Rows are points. The last column is the point's height on a tilted bowl or saddle (a function of degree 2), plus a little noise. Count its main directions that bend up, bend down and stay straight.

Points:
[[ 0.5  1.1  1.8]
 [-4.0 -2.1  0.5]
 [-2.3  3.1  1.5]
 [ 5.7  4.6  6.4]
 [ 0.8 -4.4  0.9]
 [-0.3 -4.5  0.4]
 [-4.6 -4.1  0.3]
 [ 2.8  1.1  3.2]
 [-1.2 -1.0  0.8]
 [ 7.7 -2.0  7.9]
 [-1.2  1.7  1.3]]
Directions: 1 up, 0 down, 1 straight

Points (18 x 4):
[[ 3.0  2.0 -1.2 -0.3]
 [-0.9  1.6  6.0  1.7]
 [-3.9 -4.3  3.0  4.1]
 [ 6.0 -3.3 -1.1  1.5]
 [-1.5 -2.1 -0.6 -1.7]
 [-1.3  0.7  5.5  2.2]
 [-1.1 -3.6 -3.1 -3.1]
 [ 0.5 -0.1  0.2 -1.5]
 [ 0.7 -0.9 -4.3 -1.6]
 [ 3.5  0.3 -9.4  6.6]
 [-2.1 -2.5  3.1  2.1]
 [-1.2 -4.1 -0.1 -1.5]
 [ 6.7 -0.3  3.5  6.6]
 [ 1.6 -5.7 -0.3 -2.6]
 [ 0.0  5.6  3.7 -5.4]
 [-5.8  0.5  5.6  5.0]
 [ 0.1 -3.2  0.0 -1.6]
 [-2.3  1.1  4.2  0.4]]
Directions: 2 up, 1 down, 0 straight

Points:
[[ 2.3  2.7  2.2 -2.0]
 [ 2.2 -3.7  0.2 -2.2]
 [-5.4 -0.8  0.3  2.8]
 [ 2.0 -4.5 -3.1 -2.3]
 [-7.5 -2.0 -0.3  4.2]
 [-1.3 -4.4  3.0  1.4]
 [ 0.8 -3.2 -2.3 -0.7]
 [-5.8  0.9 -0.3  1.8]
 [ 1.6 -4.3  2.8 -2.2]
 [-1.4 -6.4 -2.2 -0.4]
 [ 0.7  5.9 -5.3  8.4]
 [ 0.7  1.5  2.6 -1.7]
 [-0.5  5.4  6.4 -7.3]
 [ 0.2 -4.3 -5.4 -1.4]
 [-0.2  4.2  1.4 -0.6]
 [-4.4 -0.4 -0.5  2.0]
 [ 3.2 -2.8  2.1 -3.8]
 [ 4.9  1.2 -2.8  2.2]]
Directions: 1 up, 2 down, 0 straight

Points (23 x 5):
[[-3.0  0.4 -4.3  3.0  3.6]
 [ 1.2 -5.7  4.2 -0.4  3.7]
 [ 5.1  2.4  0.2 -0.4  1.7]
 [-2.9  0.8  2.0  1.3  0.5]
 [-0.7  0.7  0.1  0.3  0.3]
 [-2.4 -6.3  1.3  1.9  4.8]
 [ 4.5  1.5  3.6 -1.7  1.2]
 [-5.6 -0.9 -1.5 -4.2  3.4]
 [ 3.3 -4.7 -0.4  0.9  3.9]
 [-2.4 -3.4  2.6  7.0  2.7]
 [ 5.0  1.3 -3.6  2.8  2.2]
 [-0.4  4.2  1.5  6.1 -0.4]
 [-2.8  6.4 -3.5  8.1  4.5]
 [-4.2  2.7  3.5 -0.1  1.3]
 [ 4.9  6.9  0.0  0.6  2.6]
 [ 3.4  1.1 -0.8 -1.4  1.9]
 [ 5.2  4.7  0.5 -1.7  2.9]
 [-1.3 -2.1  4.8  0.6  0.8]
 [ 0.4 -2.9 -6.2  0.4  6.5]
 [ 2.9  8.2 -1.9 -2.5  5.7]
 [ 0.1 -3.4 -2.0 -0.7  3.4]
 [ 3.1 -1.3 -3.3 -4.1  5.7]
 [-2.2 -3.2  1.9 -1.3  1.9]]
Directions: 3 up, 0 down, 1 straight

Points:
[[-3.2  3.5 -4.4  1.5 -2.7]
 [-2.1 -2.5 -0.9 -9.1  4.1]
 [ 1.2 -4.8  1.8  5.3 -5.2]
 [-2.3  4.3 -1.3 -0.3 -0.3]
 [ 5.1  6.3  1.6 -2.9 -1.3]
 [ 0.4  1.5  5.1  1.3 -0.6]
 [ 1.5 -2.9  0.0  0.2 -0.2]
 [-1.4  5.0 -3.4  0.3 -1.7]
 [-6.8  5.0 -6.4 -1.0 -9.6]
 [ 7.4 -3.5  1.9  1.6 -6.2]
 [-6.3  0.7 -3.1 -0.4  1.8]
 [ 3.7  1.5  2.0  3.8  4.2]
 [ 1.6 -0.3  2.4 -5.7 -3.3]
 [ 0.9 -3.6  0.1 -4.7 -0.5]
 [-4.9 -5.8  2.9  1.7  1.2]
 [ 1.0  0.3  1.6 -5.6 -2.1]
 [-3.5  1.9 -0.7 -2.9  2.3]
 [ 1.8 -0.1  4.2  0.8 -0.8]
 [ 2.3 -0.4  4.2 -0.6 -1.9]
 [-1.2  4.6  2.9 -1.6 -0.4]
 [-0.4  2.5 -1.3 -1.0  1.1]]
Directions: 1 up, 3 down, 0 straight

Points:
[[ 4.1  7.4 -0.3 -5.2 -1.4 -4.0  6.5]
 [ 5.2 -7.4  0.2 -6.0 -5.1  2.7  6.5]
 [-5.3  2.1 -0.5 -4.4  1.7 -4.1  4.0]
 [ 1.9  2.7  5.3 -0.8  2.8  0.5  2.9]
 [ 1.3 -1.8  0.2  0.5 -4.0  6.8  4.0]
 [-0.3 -3.7  4.2 -0.2 -1.5 -1.6  1.4]
 [-0.4 -0.4 -0.3  5.0  0.3  0.1  0.2]
 [ 3.6  5.5 -0.1 -0.5 -3.4 -4.4  4.4]
 [-1.8 -2.3 -4.7 -2.4 -3.3 -6.6  2.9]
 [-3.8 -4.5  0.7 -2.1  2.2  3.2  2.9]
 [-0.5 -3.0 -6.4 -3.6  4.6  1.0  2.9]
 [ 8.7 -0.1 -7.5 -1.8  2.3  3.6  7.0]
 [ 4.5 -0.1 -1.2 -1.9 -3.4 -0.9  3.1]
 [ 0.9 -4.3 -2.9  2.0 -3.4  1.9  2.9]
 [ 0.7  3.0  2.1 -2.7  4.6  1.6  3.3]
 [ 3.8 -8.7 -0.6  0.8  3.6 -0.1  1.9]
 [ 3.4  6.1 -1.0  2.0 -4.0 -1.2  3.0]
 [ 4.0 -3.5  2.9  5.0  1.6 -1.0  0.8]
 [-3.0  1.2  3.5 -4.5  2.5  1.2  4.2]
 [-2.2  1.6 -1.8 -0.6  1.2  8.2  3.9]
 [ 1.2 -0.2 -1.4  3.6 -1.9  3.3  0.6]
 [ 0.2  0.0 -0.7  3.2  0.3  0.2  0.4]
 [ 0.8  4.9 -2.9  0.8  2.5 -3.3  3.0]
 [-1.8 -2.3 -2.9 -1.0 -3.5 -0.7  2.8]
 [ 7.2 -2.4 -2.4  2.5  4.2 -0.9  1.9]
 [-1.5 -1.2 -6.0 -2.4  1.9 -3.5  2.4]
 [ 0.1  1.4  1.4  3.0  3.8 -0.8  1.1]
 [-1.8  1.9  2.5  1.1 -3.9  1.7  2.8]
 [ 0.3  0.4 -4.5  2.1  1.0 -0.1  1.5]
 [ 1.4 -2.0  1.4 -6.9 -0.8  2.1  3.0]
 [ 0.7 -1.4  3.6  3.1  4.4  2.8  1.6]
 [ 3.0  8.1 -1.5  3.6 -0.5  0.7  0.8]
 [ 1.4  5.7 -4.0  3.6 -2.7  3.9  0.8]
 [ 6.6 -2.0  1.3  2.7  9.4 -5.3  4.1]
 [-1.7 -1.5 -2.9 -1.4  3.2  8.1  4.6]
 [-3.5 -5.8 -0.5  2.4 -1.4  2.9  3.0]
 [-1.1 -3.1 -2.4  1.5  1.3 -6.0  1.4]
 [-0.8 -4.5  0.9  0.8  0.9 -2.2  0.5]
 [ 1.2 -6.0  1.8 -6.8  0.1 -0.3  0.1]
 [-1.3 -1.0 -0.4 -3.3  0.7 -4.1  0.8]
 [ 2.5 -2.5 -2.5  2.0 -4.1 -0.7  2.7]
 [ 7.8  1.4 -6.3 -4.4 -1.3 -0.8  7.0]
 [-1.0  0.1  1.4 -0.9 -4.0 -0.3  2.6]
 [-0.4 -6.3 -4.8  0.3  4.0 -0.2  2.0]
 [-4.1  1.5 -1.8 -4.5  0.5  5.6  5.8]
 [-8.6  3.5 -1.8  4.0 -2.0  3.9  4.9]
 [ 2.4  2.6  0.3 -4.5 -0.2 -3.6  2.5]]
Directions: 5 up, 1 down, 0 straight

Points, 46 rows:
[[ -3.1  -1.3   1.2   5.1   0.0   3.4   3.3]
 [  4.4   1.7  -2.7   0.9   1.5   1.4   0.5]
 [  4.3  -0.2  -2.8  -2.6  -3.2  -0.9  -1.4]
 [ -0.1  -1.0   1.8  -1.1   0.2  -1.2   1.1]
 [  0.3   2.3   0.4   5.1   1.3   5.9   4.0]
 [ -2.6   0.3  -7.6  -3.6  -3.0  -3.8   1.5]
 [  0.1   4.1  -5.2  -3.3   1.5  -0.7   1.3]
 [ -0.2  -1.3   6.9   0.5   2.7  -0.4   4.1]
 [ -0.6  -0.1   2.7  -4.0   2.7   0.5   3.1]
 [ -4.0   3.7  -0.5   2.3  -0.9  -0.6   1.5]
 [ -0.8  -1.4   1.5   3.7  -3.1   0.1   0.9]
 [  2.2   1.6   5.6   0.4   1.9   7.2   5.3]
 [  2.1  -2.6  -2.8   4.1  -2.0  -3.4   0.8]
 [  4.2   2.4  -3.9   1.3  -1.7   5.2   1.0]
 [  0.9  -1.2   2.3   3.1   3.7   1.5   3.2]
 [  0.2  -2.1  -2.3  -1.1  -2.2   0.4   0.1]
 [ -0.2   1.1  -6.5   6.4   4.3  -4.6   3.7]
 [  0.8   1.9  -2.2  -0.2   2.8   1.8   1.9]
 [ -2.6   4.4  -0.2  -0.3   2.0   4.0   3.0]
 [ -1.8   0.9  -1.9  -1.3  -2.7  -4.6   0.3]
 [ -1.8  -1.3  -1.4   3.6  -2.6  -9.1   3.5]
 [ -2.1  -1.4   3.3  -5.5   1.9   4.4   4.3]
 [ -4.5   1.2  -0.6   2.2  -1.5   3.2   1.9]
 [ -0.4  -2.7   1.1  -2.8  -4.7   2.4  -0.5]
 [ -1.7   4.5   2.0  -0.4   2.0   0.6   2.8]
 [  1.2  -1.5   2.0  -1.9  -0.2   5.1   2.1]
 [  0.4  -4.4   3.6  -2.0   2.0   0.1   2.4]
 [  0.7  -0.1  -6.5  -3.9   2.5  -5.6   4.4]
 [  1.6   0.2  -7.6   2.5  -5.3  -2.2   0.3]
 [  5.0  -1.9  -1.8   0.5  -1.6  -3.5  -0.5]
 [  2.6   1.1  -1.8   6.6   6.2   1.7   3.5]
 [ -0.6  -4.4   3.8   6.7   1.3   0.0   3.6]
 [ -3.1  -1.4  -4.4   2.1   4.6   5.8   5.3]
 [ -1.0   1.6  -5.2   0.2   0.0  -2.1   1.0]
 [  2.2  -2.0   0.5   4.6   3.9  -1.4   2.6]
 [  0.1  -2.1  -5.8   1.9  -2.7  -0.8   0.9]
 [ -2.8  -6.1   6.6   2.0  -0.7  -0.1   2.9]
 [ -3.7   2.5  -3.0  -0.5  -1.3   2.9   1.0]
 [  8.1   2.4  -3.2   1.6   4.3 -11.1   4.2]
 [ -5.1  -4.5  -5.3  -4.0   1.7  -6.3   6.6]
 [ -2.9  -5.9   2.0   6.0   1.1   2.2   3.8]
 [  0.2  -5.2   5.1   6.2   4.7   4.2   5.9]
 [ -0.5  -0.5  -3.2  -1.5   1.4   3.6   2.5]
 [ -4.4  -3.2   7.3   3.1   3.0  -0.1   6.2]
 [ -4.5  -5.6   2.4   1.1   9.2   0.0   8.1]
 [ -1.3  -1.9  -7.7  -0.5   3.9   0.3   4.5]]
Directions: 3 up, 0 down, 3 straight
